Each row of a before or after table is a point. One or more steps were done to the points. Then noise was added and the rows were shuffled. The steps act on columns, c1 being the first. Name the steps. A step turns or swaps two columns, mirrors them in a line or flattens them onto one, adds a multiple of one to another, or multiplies or shifts one. Angles are multiples of 10 degrees, from the lower column toward the higher: turns from -170 to 170, lines from 10 to 170 but not 90. Use the fewest steps. Two steps may share a column if one is a turn and the other turns, adds or multiplies; they go together, in the order done. Otherwise the lowest column goes first.
(in the rows, 128 means zero)

Before (13 x 3):
[[130  99 111]
 [ 98  75 121]
 [104 167  95]
 [126 127 126]
 [201 125 116]
 [152 114 198]
 [126 139 100]
 [171 120 193]
 [134  87  70]
 [129 163 115]
 [ 83  69 113]
 [121  90 161]
 [147 102 134]]
After, 13 rows:
[[128 104 153]
 [132 119 130]
 [128 123 130]
 [128 130 154]
 [126 198 152]
 [129 101  84]
 [124 100 177]
 [127 189 148]
 [127 114 182]
 [126 104 115]
 [130  64 159]
 [127 152 170]
 [130 123  94]]
Steps: multiply c1 by 0; turn c2 and c3 by -80 degrees

Before, 9 rows:
[[115 155 106 136 161 175 145 130]
 [ 73 154 110 136  96 124 154 109]
 [132 103  76 128 185 122 152 162]
 [155 105 101 125 102 123 104 114]
 [179 132 168 107 123  48 115 154]
 [161 174  72  79 156 134 154 101]
 [154 125 143  74 148  82 130 107]
 [165 116 138 154  92 148 178 128]
 [ 99 146 115 161 118 102 124  80]]
After, 9 rows:
[[173 153 162 124  59 125 151 121]
 [110 154 104  70 168  84 127 125]
 [ 89 108 144 136  87 126 102 123]
 [106 107 174 112 138 121 153 140]
 [ 95 104 107 125 112 148 178 127]
 [132 119 151 128 135 174 148 131]
 [150 164 148 161  93 102 125 112]
 [ 79 170 172  67 114 136 156 119]
 [ 96 189  70 115 178  50 116 139]]
Steps: turn c1 and c3 by -160 degrees; add -1 times c3 to c5; add -0.7 times c6 to c2; add -0.5 times c7 to c4; multiply c8 by 0.4

Before:
[[ 77 123 130 130 143 159 136 164 104  86 133]
 [ 71 126 143 177 109 143 172 132 100  99 116]
 [152 161  98 114 103 125 137 145 167 137 113]
 [183 131 127 111 126 145 164 137 162 135 143]
 [ 60  91 135 124 147 112 155 122 114  82 109]
 [136 106 129 120  76 135 117 120 149 125 138]
 [164 115 114 103  96 136 137 129 111 134  98]
 [106 115 149 165 140 133 118 129 120  91 100]
 [ 84 101 152 122 126 137 162 167 131  42  94]
 [155 160 153  91  98 146 134 114 149 148 117]
 [171 153 140 114  91  98 131 136 124 139 144]
 [127  99 153 115 104 118 133 159 142 156 105]]
After, 12 rows:
[[141 100  80 120 133   7 154 167  95  48  91]
 [ 96 134 152  85 120 108 119 134 107 142 143]
 [150 106  74 144  94 101 146 133  83 107 116]
 [115 110 108  98 131 155 140 155 101 150 108]
 [128 128  93 155 112  76 129 125  92  92  97]
 [132 139 169  98 134 139 116 139 206 140 107]
 [123 126 133  78 112 139 137 112 143 122 138]
 [ 91 146 134  82 138 175 117 112 108 144 122]
 [ 98 113 172 122 136 155 138 132 167 133 141]
 [118 114 165  87 131 146 143 124 135 131 103]
 [165  91  71 146 135  44 161 123 106  84 108]
 [158 126  92 151 133  98 130 167 100  87 130]]
Steps: add -1.5 times c3 to c9; turn c1 and c3 by 130 degrees; flatten c2 and c7 onto the line at 140 degrees; turn c4 and c5 by -60 degrees; multiply c5 by 0.7; add 1.5 times c10 to c6

Before (10 x 18):
[[ 94 141 159  92 158  78  90  88 100 155  67 148 153 157  64 137 140 117]
 [117 106 135  83 152  93 104 111  99 163 100 171  93 123 144 111 103 104]
 [161  77 159 173 103 168 132 148 110  98 142 168 191 144 141 132 112  80]
 [122 111 121 114  72  88 141 118 101 180 129 152 122 107 115 127 149 142]
 [150 133 195 167 130 141 114 112 173 147 129 114 131  93 119 152 152  32]
 [112 128 134 117 142  91 136 165 114 134 105 194 160 106 169 122 109  87]
 [189  91 135 137 205 111 109 127 126 130 139 119 178  78 135 124  91 116]
 [ 98 161 144 102 123  62 102 124  69 136 140 142 173 147 100 156  79 115]
 [161 105 108 197 203 102 127  94 122  80 124 122 149 120 109 127 104  81]
 [134 136 161 148 130  95 186 125 121  97  90 151 128  76 136 158  96 137]]
After, 10 rows:
[[147 103 108 198 156  95 127 133 129  89 123 154 149 100 110 125 103  46]
 [135 134 194 166  69 140 114 109 128 113 131 152 135  94 118 154 154  53]
 [138 110 119 116  94 114 141 157 128 183 129 105 122  96 116 127 149 175]
 [147 138 160 148 135 138 186 156 126  79  90 114 128  73 136 159  94 133]
 [178  75 159 173  77 151 132 103 128  82 141 120 191 162 143 132 113 108]
 [115 142 159  93 145  63  89 152 127 141  68  90 152 122  65 137 141  98]
 [169  91 135 139 181 145 111 145 130 127 138 174 176  82 136 124  91  70]
 [158 126 134 116 112 151 137 178 127 132 103  67 158 116 169 122 109  89]
 [147 108 135  83 131 103 103 150 129 158  99  87  92 109 143 112 102  93]
 [113 162 144 103 116  87 101 183 127 128 140 100 174 126 100 158  78 121]]
Steps: mirror c1 and c12 in the line at 20 degrees; add -0.5 times c3 to c10; turn c5 and c18 by -40 degrees; turn c6 and c8 by -60 degrees; turn c6 and c14 by 30 degrees; multiply c9 by 0

Before (13 x 24):
[[119 186 169 132  76 162  83  84 119 109 178 173 131 104 185 125  93 102
  144 126 124 103  83 146]
 [107 120 149 124  77 120 164 148  72 188 141 125 105  98 131 124  87  86
  100  80 108  98  80  90]
 [122 111 179  76 157 138 145 131 131 152 134 105  90 140 167 143 148 120
  169 166 158  90 140 119]
 [169  93  90 147 134 156 171 122 124 125 184 185 109 109 125 154 131 137
  120 107 129 100 133 129]
 [125 105 108 102 113 125  94 100 103 170 130 151  58  71 138 110 102 102
  151 145 145 102  81  70]
 [178 127 168 134 159 138 170 136  96 113 149 120 113 120 110  96 100 122
  108  98 153 170  98  83]
 [107 179 178 166  91 182  88 105  93 112 105 164 134  97 117 159 103  96
  156 164 115  90 116  81]
 [ 96 153 163  97 152 145  95  90  89 109 133 106 140 140 143 178  88  57
  116 126  91 176 120 128]
 [167 119 176 104 150 133  91 133 103 168 174 118 119  90 130 102 175 137
  119 103  97  89 127 121]
 [168 125 138 137 100 158 161 101 119 147 105 151 113  91 111 113 109 139
  187 131 151 140 145  85]
 [104 134 125 164 131 177 108  81 140 143 122 188 125 142 147 130 159  63
  126 153  88 151  78 159]
 [165 121 151  91 151 118 114 149 137 172 153 131 110  63 158 135 151 119
  128 105 132 151  99  75]
 [127 162 160 107 117 152  92 161 141 140 176 197  58 100 129 129 154 151
  104 147 148 174 104 126]]
After:
[[128 162 161 107 121 150  91 160 138 141 180 197  58 101 132 128 156 149
  101 147 150 140  88 124]
 [167 127 138 141  99 159 158 100 121 146 103 152 112  93 113 114 113 141
  190 129 152 140 155  86]
 [178 128 167 134 156 137 166 139  96 115 148 118 112 119 108  94  97 121
  107  98 152 171  79  82]
 [125 103 107 100 109 126  94 103 106 172 128 152  58  71 138 108 103 100
  151 144 144 127  51  70]
 [105 133 127 164 131 175 107  82 140 143 119 186 124 144 152 133 161  61
  125 155  89 146  48 161]
 [107 181 182 166  93 182  86 103  94 113 106 165 133  96 119 161 102  95
  155 164 117  39 108  83]
 [164 122 176 103 151 132  93 133 102 167 175 118 116  91 131 102 178 138
  118 105  98  99 128 121]
 [120 183 170 130  79 161  84  83 121 109 177 175 128 105 187 122  94 102
  146 127 125  42  54 146]
 [166 117 155  88 152 122 116 151 135 169 150 133 112  64 158 134 154 122
  129 105 128 159  85  75]
 [124 110 178  74 157 137 145 131 132 154 135 101  91 140 165 144 146 121
  167 166 160 105 144 120]
 [104 119 149 122  77 120 167 144  70 188 143 124 106  98 130 122  86  83
  101  81 106 105  50  90]
 [ 97 156 164  97 153 144  95  90  87 112 135 106 143 140 141 179  84  55
  114 128  91 150 115 130]
 [170  95  87 150 130 156 171 121 122 126 185 187 109 108 123 153 133 137
  123 104 132 134 139 128]]
Steps: add -1 times c2 to c22; multiply c23 by 1.6

Before, 14 rows:
[[187 141  93 139 181 192 136  64 130  84 140 152 146 119 121  90 110  96
   88 122 145 166  98  98  98 137  96 149 114 151 136 117 144 110 117  51
  143 203 163 154 160  79 128 116  84 136 114 103 163 104 103  92 123  82
  138  73 145 124 106 119 135 123 150  83]
 [200 106  81 140 124 144 136  90  80 130 127 129 121 110 145 135 127 128
   98 145 168 177 116 108  89 184 106 171 124 105 115 108 140  85 112  67
  147 199 201 139 157 156 136 136  50 184 105 144 179 105  97  95 116  77
  142  66 135 144 117 106 148 167 141 119]
 [159 170 136 124 156 164 120 103 151 113 137 167 150 124 160  86 106  90
  162 154  81 148  97 115 145 175 128 188 120 146 129 151 122  90 130 145
  150  88 212 166  96 127 134 184 106 152  91 139 175 161  98 125  84 126
  142 176 157 147  55  97 137 102 149 129]
 [150 126 117 136 124 160  88 100  96 118 126 107 153 114 155 126 116 138
  110 157 146 177  85  97 104 169  90 121 132 104 108 107 190 102 108 110
  156 173 142 152 155  99 174 125  54 134 108  97 174  93 107 111 116 110
  133  96 138 143 152  86 170 113 151  69]
 [ 98 158 138 176 144  87 120 131  96 135 142 134 110 164 125 167 151 137
  140 110  93 110 150 162 119 148 171 100 141 155 152 110 111 129  68 134
  147  58 161 118 166 137 110 108 174 137 107 133  85 138 135 167 110 116
  112 144 110 138 163 165  57 108 121 145]
 [ 94 110 111 142  99  86  93 123 112 123 162 131 120 173 155 117 156 138
  179 124 113 101 124 152 129  77 180 105 150 143 169 136 118 110 119 145
  122  99 181  70 139 122 107 112 109 102 132 120 100 131 161 152 111 149
  120 148 149 131 143 197  53 124 127 186]
 [117 109 147 183 101  96 106 155 126 108 119  97 131 148 161 170 124 121
  150 114 109 101  91 188 122  69 149 123 159 150 167 123 116 144 123 156
  116 109 183 114 153 119  80 136 173 170 168 126  99 132 117 126 102 120
   96 191 102 125 125 168  72 105 151 161]
 [112 113 154 145 111  84  84 150 147 164 115 134 134 121 110 165 127 122
  118 126 118 111 148 191 156 114 160  93 163 146 166 102  89 105 122 129
  148  76 199  69 147 121  96 111 144 103 177  98 115 113 123 117 120 128
   83 134 157 117 133 143  48 135 162 136]
 [130 129 127 115 141 175 122 139  94  72 194 151 121 124 145  93  96 116
  149 168 116  98 134  97 102 175 141 134  98 146 174 124 130 126 126 129
  140 103 218 141 153 103 150 154 127 163  98 150 200 153  94 124 105 146
  155 149 130 155  16  84 152 125 164  88]
 [109 112 117 159 140 115 113 145 126 132 127 137 143 165  90 168 157 166
  162 170  94 117 130 173 144  97 153 110 150 106 143 108 104 164 134 140
  136  97 192 137 151 133  87 108 158 121 164 100  57 146 143 137 139 163
  100 165 141 171 135 166  66 139 176 183]
 [177 140 116 111 127 135  89 107  83  88 146 157 107 117 130 118 113 109
  105 135 172 123  80  95 128 191  82 148 119 127  97 102 158 152 134  70
  144 191 174 164 133 118 154 161  88 156 126  90 174 111  93  91 151  52
  159  82 184 114 162 134 152 156 130  96]
 [145 124 145 105 157 161 109  79 119 100 145 125 139 161 153 105 158  99
  135 154 124 136 103  94  63 148 147 172 132 153 144 121  90 166 139 133
  163  77 213 166 123 122 112 185  84 131  94 119 180 162 107 126  91 118
  162 131 124 112  45  57 169 129 130  81]
 [ 80 154 129 106 144  94 103 160  83 127 122 151 113 165 169 162 149 149
  143  93  69  96 157 167  99  87 147 138 150 132 132 109  93 108 128 144
  114  97 183 103 189 100  63 138 142 125 147 136 113 133 133 135 115 158
   94 171 158 172 161 129  62 119 141 146]
 [131 148 125 148 127  80 116 127  97 136 143 114 112 125 129 156 138 172
  121 131  86 123 144 166  96  88 172  98 176 128 161 100  99 145 106 152
  122 111 187 105 125 106 117 114 167 147 165 123  81 130 129 174  61 172
  100 190 197 121 142 170  43 141 116 138]]
After (14 x 64):
[[199 105 103 141 123 144 137  90  80 130 128 130  88 109 145 134 127 128
   97 144 169 177 116 109  90 185 105 171 123 105 152 108 139  85 112  68
  147 199 200 118 157 158 137 136  53 149 103 141 178 104  97  96 116  77
  142  65 134 143 117 106  70 168 130 120]
 [118 110 149 184 101  97 107 156 125 107 119 100 145 147 160 169 124 121
  150 114 110 102  92 187 123  71 148 124 158 150 120 124 117 145 123 156
  114 109 183 119 154 119  80 135 169 199 169 126  99 132 118 125 103 121
   95 192 102 125 126 169 139 106  84 160]
 [150 125  87 136 126 161  88  99  96 116 127 107 137 113 155 126 117 138
  111 156 145 176  84  97 103 169  90 122 132 106 167 109 191 101 109 108
  157 174 142 144 155 100 174 123  63  96 108  96 175  92 106 113 116 109
  134  96 138 143 151  86  82 113 129  68]
 [187 141 139 140 182 193 138  64 131  84 140 152 113 117 122  90 109  96
   87 122 144 164  98  98  98 136  97 148 114 151 144 117 145 109 118  51
  143 203 161 137 160  80 129 118 100 121 114 103 161 104 104  92 123  81
  138  71 146 123 106 120  92 124 107  82]
 [144 124 173 105 156 160 110  79 119 100 146 126 146 159 152 105 159  98
  134 154 126 136 102  94  65 147 146 172 131 153 116 121  91 164 138 133
  163  76 212 162 122 123 111 186  77 102  93 118 181 162 108 126  90 118
  161 130 123 113  47  57 111 130 115  80]
 [ 94 111 108 142 100  87  92 124 111 124 163 131 109 172 154 117 156 138
  178 124 114 101 125 153 130  77 180 103 150 142  93 135 119 110 118 145
  120 101 180  81 138 121 109 112 190 134 132 120 100 130 161 154 111 149
  122 149 148 130 143 199  74 123  96 186]
 [114 112 150 146 109  85  85 151 147 163 113 135 151 121 109 166 127 121
  119 125 117 111 149 191 156 112 161  93 162 146 131 102  89 104 122 130
  148  75 199  74 147 119  96 109 208 145 176 100 113 112 124 117 121 127
   82 135 157 118 135 143 101 135  77 137]
 [ 98 157 136 175 145  86 121 130  95 136 142 134 126 165 124 169 150 136
  142 109  92 110 149 160 119 149 171  99 141 154 101 111 111 129  68 133
  146  55 161 128 166 136 111 108 197 179 107 132  85 137 136 166 109 115
  112 144 111 137 163 164 133 108 114 143]
 [177 140 166 111 127 134  90 107  84  87 146 157 105 116 129 120 114 109
  106 135 171 123  80  94 129 193  81 148 120 128 155 100 157 153 134  69
  144 191 174 149 133 118 155 161  79 132 126  90 176 110  92  89 148  52
  159  81 184 114 160 133 106 156 150  95]
 [110 112  52 157 141 116 112 145 124 131 128 137 128 165  91 169 158 166
  162 170  94 117 131 173 144  96 153 109 151 106 164 110 103 163 133 139
  136  98 193 143 150 133  86 108 191 158 163 100  57 144 143 137 138 162
  101 164 142 171 136 165 123 139  85 185]
 [131 128 151 115 142 174 120 140  94  71 194 152 125 124 145  92  94 116
  149 168 115  98 135  97 101 173 141 134  97 144 124 123 129 126 125 129
  140 102 218 142 152 104 151 154  92 146  96 151 200 153  93 123 105 145
  155 149 129 153  17  83 138 124  71  87]
 [158 170 171 124 155 165 120 104 152 113 136 168 148 124 159  86 105  89
  163 156  82 148  97 115 143 176 128 187 119 146 150 153 122  90 131 146
  151  87 213 157  96 126 135 184 100 139  91 139 174 162  96 126  85 126
  141 176 157 147  55  97 113 102 115 129]
 [132 148  71 146 127  79 116 127  98 136 143 114 116 127 129 156 138 171
  121 130  86 122 144 166  94  87 174  97 176 129  87 100  99 145 107 152
  122 110 187 105 126 107 117 114 199 189 164 123  81 130 130 175  60 171
  100 190 196 120 144 170 120 141 110 137]
 [ 80 154 108 106 145  93 103 160  81 127 124 150 118 165 170 161 149 148
  142  94  70  97 157 166  98  88 147 137 151 133 137 108  93 108 125 143
  115  96 183 115 189  99  61 139 184 159 148 137 115 131 132 135 116 160
   94 170 160 172 160 128 107 119 118 145]]
Steps: add -0.3 times c1 to c40; turn c3 and c13 by 50 degrees; add -1.5 times c18 to c3; turn c31 and c63 by -130 degrees; multiply c31 by 1.3; turn c45 and c61 by 60 degrees; turn c45 and c46 by 30 degrees

Before (13 x 64):
[[152 102 101 117 122 133 107 107 135 144 121 139 130 138 125 122 131 146
  110 152 154 139 122 125 135 109 133 128 104  84 120 159 122 151 125 102
  110 139 114 119 126 135 112 138 144 124 159 140 137  96 144 123 165 130
  137 115 160 145 132 132 144 148 129 118]
 [158  93 124 128 142 153 105 147 125 152 125 144 155 126 146 137 133 160
  146 153 136 147 130 140 155 124 127 128 128  96 141 120 143 152 118 129
   97 140 116 104 130 118 138 140 148 127 137 133 102 109 156 132 171 123
  116 104 170 137 123 108 117 153 126 109]
 [155  96 119 126 137 145 143 133 150 141 123 139 143 107 133 103 143 153
  143 150 120 144 140 139 132  93 126 123 115 105 122 128 125 142 126  87
   96 121  94  94 115 123 108 111 134 147 139 152 141 128 136 159 158 129
  120 105 164 158 138 116 131 154 115  99]
 [144  97 116  98 142 120 122 138 131 162  77 145 126 123 121 129 156 140
  126 146  99 160 133 126 127  99 123 150 123  84 125 120 111 142 130 104
   88 147 106  98 134 101 117 137 154 152 147 123 119 121 145 119 152 116
  120 101 135 138 131 132 147 127 141 115]
 [139 147 105 114 132 119 162  95 159 124 153 140 150 127 169 124 120 100
  177 123 100 116 144 101 129 169 122 108 136 122 129 137 174 118 120 133
  138 115 163 128 128 133 112 106 106 143 131 109 148 115 123 125 109 174
  126 133 118 112 150 136 142 116 152 120]
 [130 126 110 117 111  96 160  87 160 106 151 130 118 131 151 136 145  94
  163 130  80  92 107 128 150 159 110 122 122 137 103 142 158 129 167 119
  143 117 143 103 104 121 117 145 124 145 103 136 130 138 125 118 106 145
  137 172 118  81 147 121 136 120 152 128]
 [123 141 117 146  91 102 164 109 145 127 163 143 151 117 148 135 133  93
  147 135  76 111 145 103 135 184 115 120 143 124 122 136 148 108 129 122
  132 105 163 129 108 127  79 134  99 126 112 135 146 113 119 114 100 117
  119 143  86 107 124 112 135 132 134 123]
 [127 153 107 160 121  88 148 121 156 154 138 131 140 134 137 121 153  88
  153 133  78  93 132 124 138 162 133 136 111 138 151 137 155 131 133 120
  147 111 178 109 114 140 105 135 115 128 120 116 155 118 126 145 125 157
   97 164 124 126 150 138 120 131 136 111]
 [127 106 113 118 141 152 107 117 134 132 109 174 133 139 119 120 150 144
  139 143 122 125 129 154 129 101 137 123 120  89 123 125 148 127 133 134
  103 167 104  91 114 125 101 147 136 137 134 130 133 130 112 133 175 110
  124 100 152 156 128 137 137 146 136 126]
 [114 112 134 114 134 130 127 150 140 151 111 150 153 133 133 103 146 138
  115 151 133 134 107 132 135  93 152 129 113  65 134 124 128 133 145 112
   97 129  92  89 120 111 118 131 160 148 123 122 131 101 139 138 163 149
  145  91 125 126 111 111 128 149 126 106]
 [149 105 119  91 134 140 130 143 139 113 126 140 156 144 132 103 131 143
  116 150 146 151 130 128 158 108 146 142 110  83 108 114 109 116 135 103
  107 148 113  86 124 135 140 146 124 115 151 122 114 147 131 131 154 121
  112 112 146 139 143 134 133 138 134 102]
 [122 104 105 133 108  97 141 136 146 154 158 157 144 127 135 134 157 108
  162 134  93 109 140  95 121 184 142 107 124 155 114 159 150 122 132 128
  157 115 153 110 118 113  92 117 107 136 103 128 141 137 135 132  97 161
  138 148  92 111 147 142 118 134 160 121]
 [156 109 175 129 168  81 144 132 119 135 152 133 150 149 108 104 140 146
  146 164 105 108 110  74 114 160  93  91 122 129  97 131 119 106 127 128
  167 104 126 137 146 114 142 114 145 129 131 114 180 137  94  90  81 147
   89  88  89 129  96 102 118 102 110 123]]
After (13 x 64):
[[131 105 112 120 165  91 161 116 133 132 111 166 135 140 118 121 149 142
  140 143 120 124 130 151 129  99 137 124 121 152 124 122 147 124 133 132
  103 166 103  90 115 128 104 146 138 137 133 129 137 128 107 133 176  90
  159 156 153 156 131 135 138 139 136 125]
 [157 108 175 127 248 159 128 134 119 138 151 107 148 148 108 100 139 147
  147 166 105 109 108  74 115 160  95  88 124  96  96 131 118 106 128 123
  164 107 126 137 145 112 140 114 141 131 126 117 182 137 138  92  82 188
  151 168  93 129  93  99 120 154 113 123]
 [123 153 107 160 108 182 115 121 157 157 135 133 139 135 134 121 153  89
  152 134  80  93 132 123 137 162 134 141 111  97 154 136 153 132 131 120
  148 111 177 111 116 141 106 140 116 126 122 114 156 120 127 149 123 189
  138  93 124 129 149 136 121 143 138 110]
 [154  91 118 126 153 136 111 134 149 140 123 157 146 106 135 101 142 152
  144 150 120 146 137 136 132  94 129 124 117 137 122 128 125 145 128  87
   98 120  96  99 116 121 105 112 134 146 137 150 142 127 178 162 158 112
  154 152 167 155 136 115 133 138 115  98]
 [114 112 132 114 146 180 135 151 140 150 109 158 155 128 133  99 144 136
  113 152 134 131 112 133 134  95 154 135 111 183 131 126 129 132 144 113
   96 128  93  89 122 112 118 131 158 149 127 125 130 104 119 139 162 145
  164 166 125 125 111 111 131 135 128 108]
 [131 126 110 114  78 156 108  87 163 105 153 120 116 131 151 135 148  95
  165 130  83  95 110 132 151 160 114 120 122 129 102 142 159 128 167 123
  141 117 141 104 107 120 116 146 126 146 100 135 129 138 130 119 104 174
  116  86 117  82 147 120 139 152 152 127]
 [158  91 124 127 173 122 145 148 131 150 127 161 155 126 148 139 135 160
  147 154 136 148 130 139 155 125 126 130 128 136 141 120 143 150 121 129
   99 143 117 106 132 120 136 137 148 126 139 135 103 103 200 130 170 101
  160 152 171 138 123 108 120 115 122 106]
 [139 151 107 113 138 232 113  94 161 123 153 123 150 127 170 126 121 103
  178 122 100 118 145 100 128 169 120 107 136 131 127 138 173 116 118 131
  140 114 163 129 129 132 110 105 109 143 132 112 147 114 143 123 110 176
  134 122 117 113 146 135 139 162 157 120]
 [122 140 118 147  15  96 108 109 145 127 161 139 150 116 150 133 131  95
  142 137  76 109 148 101 134 185 116 119 144 121 125 137 149 110 131 120
  132 104 162 126 108 130  78 133 100 127 114 137 148 113 112 112 100 141
  136 109  87 105 124 109 135 158 133 124]
 [144  98 115  96 171  98 143 139 130 163  79 135 125 120 119 132 156 139
  127 145  96 161 136 127 128 100 125 149 124 147 128 119 112 144 131 108
   90 146 108  97 135 100 117 133 156 151 144 122 118 122 167 119 150 126
  169 154 131 139 126 135 146 137 141 116]
 [150 107 119  95 146 119 129 143 139 112 128 140 157 145 130 104 132 143
  115 145 145 147 131 127 158 106 149 143 111 144 112 111 108 117 132 103
  108 150 115  86 122 134 136 149 125 116 148 124 115 149 165 130 152 110
  172 145 145 140 149 133 134 131 136 102]
 [123 103 106 135  70 196 131 133 147 153 157 148 142 129 135 133 156 107
  161 135  92 107 136  96 122 184 143 111 124 119 118 163 152 122 133 127
  158 117 153 109 118 113  91 119 106 136 103 127 141 139 126 130  96 188
  101 109  95 112 149 141 119 151 160 120]
 [151 101  99 119 110 135 145 106 133 141 120 153 126 137 128 124 130 144
  110 150 154 139 123 125 134 112 131 131 103 164 117 157 119 150 124 106
  111 143 114 117 126 136 112 137 141 127 163 142 139  98 178 124 164 126
  156 139 160 142 128 131 144 115 131 117]]
Steps: add 1.5 times c1 to c51; multiply c5 by 3; multiply c54 by 2.5; turn c6 and c54 by -70 degrees; turn c12 and c62 by -60 degrees; turn c7 and c62 by 140 degrees; turn c30 and c55 by -130 degrees; multiply c56 by -1
